Rows are points. Any point is a mix of the corners, with weights that add up to 1. It lies inside the corners' shape when no weight is negative. Say inside or outside, and name the corners with a negative weight.
In the rows, zero is written as 128.

Corners:
(1): [132 192]
(2): [ 80 180]
(3): [130  58]
Points:
[117 124] => inside
[117 216] => outside (3)
[129 185] => inside
[129 168] => inside

Corners:
(1): [ 66 104 184 127 116 124 148  77]
(2): [126 123 199 110 132 148 202 138]
(3): [186 117 185 156 135  21  95 105]
(4): [164 150 115 160  96 103 114  90]
(5): [ 99 189  93 180 168 123 138 164]
(6): [145  66  92 194 150 123 143 141]
(7): [142  95  85  64 138 162 127  97]
(8): [109 113 168 136 101 109 167 166]
(9): [ 87 112 125 168 176 249 119 163]
Points:
[153 144 164 175 127  49 140 110] => outside (7, 8, 9)
[ 78 133 134 172 144 170 148 122] => outside (3, 7, 8)
[126 104 159 134 127  93 159 136] => outside (4, 9)
[154  88  89 122 143 152 110 122] => outside (1, 2, 5)
[152 139 119 186 157 149 124 144] => outside (1, 7, 8)
[127 105 125 127 141 146 133 120] => inside

Corners:
(1): [ 80 107  93 138 112 204  98 128  76 185  57 163 118 129 218 103 175 134]
(2): [ 57  80  59 109 157 121 182  89 180 151  70  98 157 212 222 165 169  96]
(3): [ 55 150  85 194 114 118  91  63 189 139 124 151  40 195 144  87 147 102]
(4): [168  72 228 108  79 104 129  69  91 108 155 118  85 178 160 112 153 112]
(5): [112 125 189  79 107  66 202 142  95 132 143 123 146 149  73 118 155 133]
(6): [ 39  47 119 103 136  48 155 141 137 114 110  91 138 137  94 136 154 178]
(7): [ 86 146 123 150 130 122 141 180 142 133  97 114 168 131 143 170 124 129]
(8): [ 85  29  96  85 164 119 118  92  73 137 160 130 182  76  94 152 123  66]
(9): [153  64 126 173 124 122 135   8 128 148  70  93 179  68 131 110 158 144]
(10): [142  75 175  25  99 138 127  76 136  92 127  56 154 145  71 109 127 112]
(11): [104 113  67 182 115 132 134 112 132 149  45 134 139 189 124  67 131 182]
(12): [149 152  87 165 172 106 143  93 158 224 124  90 145 162 106 138 155 159]
(13): [112 168 155 148 163 127 109  80 117  74 142  85 134 166  73  93 129 130]
(14): [168 166 107 223  76 185 166 161 117 106  73  90 114 200 131 116 118 202]
(15): [182 123 140 144 156 127 111  94 114 140  87 120 156  67  69 172 139 105]
(16): [123 237  38 167 247 240 116 155 130 200  88 127 128 138 163 144  24 193]
(17): [217  61 226  45   7  97  68 111  10  53 171 149 161  87  41  17 203 194]
(18): [145 239 121 139 153 121 166  97 169 129  97  14  60 138 121  90  68  83]
(19): [175 142 237 153 126  81 172 143 156  72 159 112 112 125  79  78 172  96]
Points:
[120 130 115 145 138 128 123 102 131 144 115 119 124 142 117 116 135 134] => inside
[130 110 143 114 114 127 128 108 104 117 118 113 136 130 109 103 138 135] => outside (12)
[134 150 111 151 124 124 134 118 143 153  96  99 126 151 112 120 114 170] => outside (1, 2, 8, 13, 19)
[118 123 120 140 125 132 121 103 124 141 108 122 122 144 128 111 146 134] => inside
[133 116 140 146 129 120 134  96 126 125 107 106 138 128 112 118 142 133] => inside
